Rows are points. Examples show where two turns around zero, p and q, send a point. Where does a point land after both, in the order given? Backwards means that the second turn is done in reverse. Each puzzle has new turns, and all numbers are rounded.

Turn p:
[ 0.28  0.15 -0.43] -> [ 0.53 -0.05  0.02]
[0.51 0.20 0.42] -> [0.05 0.69 0.03]
[-0.42  0.25  0.06] -> [-0.20 -0.17 -0.42]
[ 0.26 -0.03  0.11] -> [0.06 0.24 0.14]
[-0.64 -0.57 -0.15] -> [-0.45 -0.71  0.22]
Turn q:
[-0.34  0.46  0.22] -> [-0.37 -0.47  0.13]
[ 0.29 -0.53 -0.48] -> [ 0.43  0.50 -0.39]
[ 0.13 -0.11  0.13] -> [0.09 0.11 0.16]
[ 0.54 -0.20 -0.48] -> [ 0.06  0.68 -0.32]
[-0.15  0.30  0.52] -> [-0.23 -0.34  0.47]
[-0.47  0.08  0.09] -> [ 0.01 -0.48 -0.04]
Where do these land?
p, then q: [-0.14  0.24  0.08] -> [-0.04  0.02 -0.29]
p, then q backwards: [-0.29 -0.13 -0.23] -> [-0.36  0.12  0.10]
p, then q: [ 0.88 -0.62 -0.38] -> [-0.18  0.25  1.10]
q, then p: [-0.12  0.38 -0.26] -> [-0.05 -0.47 -0.05]
q, then p: [-0.27  0.01  0.53] -> [-0.42  0.22  0.36]
p, then q: [-0.05  0.12  0.27] -> [-0.16 -0.17 -0.19]

Turn p:
[ 0.02 -0.73 -0.65 -0.01] -> [-0.11  0.33 -0.56 -0.72]
[-0.43 -0.49  0.51 -0.10] -> [-0.76 -0.04  0.30 -0.15]
[0.01 0.64 0.02 0.07] -> [0.38 0.04 0.18 0.48]
[-0.12  0.46  0.15  0.36] -> [0.06 0.05 0.01 0.61]
[-0.06 -0.06 -0.18 -0.25] -> [ 0.09  0.15  0.10 -0.25]
[ 0.58  0.18  0.15 -0.08] -> [ 0.35 -0.53 -0.03  0.02]
Turn q:
[-0.36  0.20 -0.04 -0.20] -> [-0.28  0.03 -0.36  0.05]
[ 0.46 -0.32 -0.34  0.12] -> [ 0.39 -0.39  0.30 -0.22]
[ 0.71  0.13 -0.22  0.13] -> [ 0.46  0.01  0.25 -0.56]
[-0.61  0.42  0.15  0.29] -> [-0.02  0.42 -0.55  0.41]
[-0.21 -0.43  0.46 -0.34] -> [-0.56 -0.07  0.36  0.33]
Where do these land?
p, then q: [-0.47 -0.12  0.02 -0.26] -> [-0.34  0.39 -0.18  0.06]
p, then q: [ 0.62 -0.37  0.23 -0.02] -> [-0.19 -0.69  0.23  0.11]
q, then p: [0.07 0.15 0.11 0.46] -> [ 0.34 -0.26 -0.13  0.23]
q, then p: [-0.66  0.60 -0.13 -0.39] -> [ 0.31  0.92 -0.11 -0.10]
q, then p: [ 0.43 -0.27 -0.23  0.22] -> [-0.07 -0.55  0.00 -0.23]

Turn p:
[ 0.45 -0.20 -0.27 -0.29  0.15  0.19] -> [-0.44 -0.20 -0.44  0.07 -0.15  0.07]
[ 0.20  0.85  0.11  0.02 -0.66  0.24] -> [ 0.30  0.03  0.07  0.67 -0.06 -0.84]
[-0.50 -0.33  0.24 -0.07 -0.02 -0.03] -> [ 0.21  0.45  0.04 -0.21  0.13  0.33]
[-0.02  0.14  0.10  0.06  0.58 -0.72] -> [-0.24 -0.37  0.57 -0.12  0.49  0.32]
[ 0.41 -0.26  0.33  0.37 -0.39  0.32] -> [ 0.35 -0.10 -0.55 -0.31  0.05 -0.46]
[ 0.19  0.02  0.29 -0.30  0.21  0.54] -> [ 0.15 -0.09 -0.55  0.39  0.07  0.22]
[-0.14 -0.26 -0.60  0.19 -0.27 -0.68] -> [-0.51  0.19  0.54 -0.58 -0.22 -0.22]
[-0.58  0.04 -0.21  0.03  0.39  0.15] -> [ 0.18  0.08  0.31  0.08 -0.32  0.56]
Turn q:
[-0.16 -0.21 -0.20  0.00 -0.05 -0.40] -> [-0.02  0.39  0.03  0.14 -0.01  0.32]
[-0.25 -0.60  0.42  0.18 -0.22  0.29] -> [ 0.39 -0.23  0.08  0.74  0.04 -0.10]
[-0.15  0.27  1.18 -0.30  0.22 -0.70] -> [ 0.96  0.44  0.74 -0.38 -0.42 -0.38]
[-0.28 -0.21 -0.36  0.10  0.11  0.09] -> [ 0.00  0.00 -0.32  0.16  0.20  0.34]
[-0.05  0.10 -0.13 -0.10 -0.23  0.25] -> [-0.15 -0.08 -0.29  0.07 -0.11 -0.16]
[-0.30  0.09 -0.36  0.19  0.34  0.07] -> [ 0.07  0.01 -0.35 -0.18  0.38  0.29]
[ 1.14  0.33  0.11 -0.02  0.45  0.10] -> [-0.51 -0.60  0.71 -0.70  0.02 -0.12]
[-0.28  0.08 -0.27  0.32 -0.31 -0.10] -> [-0.15  0.37 -0.28  0.20  0.27 -0.09]
[ 0.32  0.15 -0.40 -0.36 -0.31  0.40] -> [-0.58 -0.29 -0.33 -0.04 -0.36 -0.11]
Where do these land?
p, then q: [-0.20 -0.15 -0.26 -0.13  0.03  0.29] -> [-0.22  0.01 -0.28  0.12 -0.02 -0.30]
q, then p: [ 0.20 -0.17  0.46 -0.38 -0.35  0.00] -> [ 0.16  0.23  0.04 -0.31  0.28 -0.54]
p, then q backwards: [ 0.50 -0.24 -0.39  0.38 -0.41  0.35] -> [-0.01  0.58  0.11 -0.54 -0.27  0.43]
q, then p backwards: [-0.02  0.47  0.24  0.32  0.72  0.07] -> [ 0.05 -0.29  0.54  0.61  0.04 -0.39]
p, then q: [-0.51  0.56  0.01 -0.13 -0.33  0.03] -> [ 0.00  0.16  0.43 -0.19  0.34 -0.59]
p, then q backwards: [-0.27 -0.53  0.49  0.22  0.60 -0.27] -> [-0.08  0.01 -0.29  0.17  0.96 -0.18]
p, then q: [ 0.31  0.06 -0.56 -0.29 -0.26 -0.48] -> [ 0.60  0.60 -0.24  0.13 -0.01 -0.03]
